Every row gives one point. Each copy is the shape, with its points in the same order, turned, moved and blurred by noise. Is it also mirrored, or only turned?

Shape (7 x 2)
[[ 21  14]
 [ 34 -21]
 [ 27  16]
 [-38 -11]
 [-25  43]
 [ 15  48]
 [ -9 -30]]
Copy 1 (7 x 2)
[[ 16 -18]
 [ -9 -43]
 [ 20 -21]
 [-31  28]
 [ 24  36]
 [ 44   1]
 [-36  -8]]
Copy 1 is: only turned
Copy 2 (7 x 2)
[[-28 -31]
 [ 15 -42]
 [-24 -34]
 [ 10  31]
 [-47  21]
 [-60 -17]
 [ 21  -7]]
Copy 2 is: mirrored
Copy 3 (7 x 2)
[[ 25 -24]
 [-10 -51]
 [ 23 -30]
 [-16  18]
 [ 33  28]
 [ 53  -3]
 [-30 -11]]
Copy 3 is: only turned
Copy 4 (7 x 2)
[[-11  15]
 [-43   0]
 [-13  23]
 [ 12 -43]
 [ 41   3]
 [ 19  37]
 [-23 -35]]
Copy 4 is: mirrored

Shape (9 x 3)
[[-10  -7 -44]
 [  4   8  -3]
 [ 27 -25 -24]
 [-47  42  30]
 [  4  12   0]
 [  3 -40 -39]
 [ -1 -23  -2]
 [ 21  -2   7]
 [-26  30  30]]
Copy 1 (9 x 3)
[[ 30  11 -11]
 [ -6   8  20]
 [ 28 -23  15]
 [-58  48   7]
 [ -8   9  24]
 [ 33 -23 -15]
 [ -4 -18   1]
 [ -5 -12  32]
 [-51  29  17]]
Copy 1 is: only turned
Copy 2 (9 x 3)
[[-19  29 -36]
 [ -1  12   3]
 [  7  -8 -39]
 [-32  34  60]
 [  3  13   5]
 [-21  -1 -53]
 [-17 -10 -13]
 [ 12  -5  -2]
 [-18  19  48]]
Copy 2 is: only turned
Copy 3 (9 x 3)
[[ 46  -3  -4]
 [  2  12   1]
 [ 17 -25 -21]
 [  0  60  50]
 [  4  18  -2]
 [ 39 -34  -3]
 [ 10 -15   6]
 [-11   1 -12]
 [-11  45  33]]
Copy 3 is: mirrored

Shape (7 x 4)
[[-54  -3 -10  10]
 [-57  42   0 -19]
 [  2  20 -21 -25]
 [ 36 -25  28 -18]
 [ 47 -17  14 -16]
 [ 52  14  -1   7]
 [  4  -4 -17 -11]]
Copy 1 (7 x 4)
[[-38   9  38   0]
 [-14  30  29 -43]
 [  4   4 -21 -11]
 [ 44 -32   7  33]
 [ 46 -29 -13  34]
 [ 39  12 -27  43]
 [ -2  -7 -12  10]]
Copy 1 is: only turned
Copy 2 (7 x 4)
[[-40  33 -19 -21]
 [ -5  30 -56 -43]
 [ 20   7 -30   6]
 [ 30 -27  39  -9]
 [ 29 -32  26   8]
 [ 17 -52  -8  19]
 [  5   5  -7  13]]
Copy 2 is: mirrored
Copy 3 (7 x 4)
[[ 20  19  30  47]
 [-21  38  56  20]
 [-37   7  10  16]
 [  0 -42   0 -29]
 [ -8 -43 -21 -26]
 [-14   1 -34 -29]
 [-13  -8  -3  18]]
Copy 3 is: only turned
Copy 4 (7 x 4)
[[-22  13  46  16]
 [-40 -10  60 -33]
 [-17 -33   9 -17]
 [ -8  22 -40  -7]
 [ -4   3 -56  -7]
 [ 31 -14 -32 -10]
 [-11 -13  -4   7]]
Copy 4 is: mirrored

Shape (9 x 6)
[[ 10  -7  60   3  22  12]
 [-15   8  -8  -1   4 -34]
 [ -2   9 -11   3 -18  14]
 [  5 -15  30 -14  -5   0]
 [  4  -9 -17  13  -5 -11]
 [-18 -18 -18   3  10   5]
 [  7 -16   1  -8  -5 -14]
 [  9 -10 -16 -11   2  -4]
 [ -1  31 -14   1   3  15]]
Copy 1 (9 x 6)
[[ 23 -16 -23  -1 -35  44]
 [  8  -5  11 -16   1 -22]
 [-38 -10 -11   2  -6  -2]
 [ -2 -17  10   1 -29  23]
 [-17  10   6   6   4  -6]
 [ -1 -21  -3  12  19  -6]
 [ -6  -6  18   2  -9   8]
 [-16  -5  13  -1  12   6]
 [-28 -12 -24 -26   7  -1]]
Copy 1 is: mirrored
Copy 2 (9 x 6)
[[-33   6  23  12  50  20]
 [  1  16  -9  30 -23   1]
 [  1 -20  -8  -7  -5  -7]
 [-26   0  26   8  10  -5]
 [ 20  -7   9  13 -13   0]
 [ 23   5   1  14   7 -24]
 [ -4   5  22  10 -12  -6]
 [ 12   8  13  -3 -12  -8]
 [  6  -2 -27 -14   1   5]]
Copy 2 is: only turned
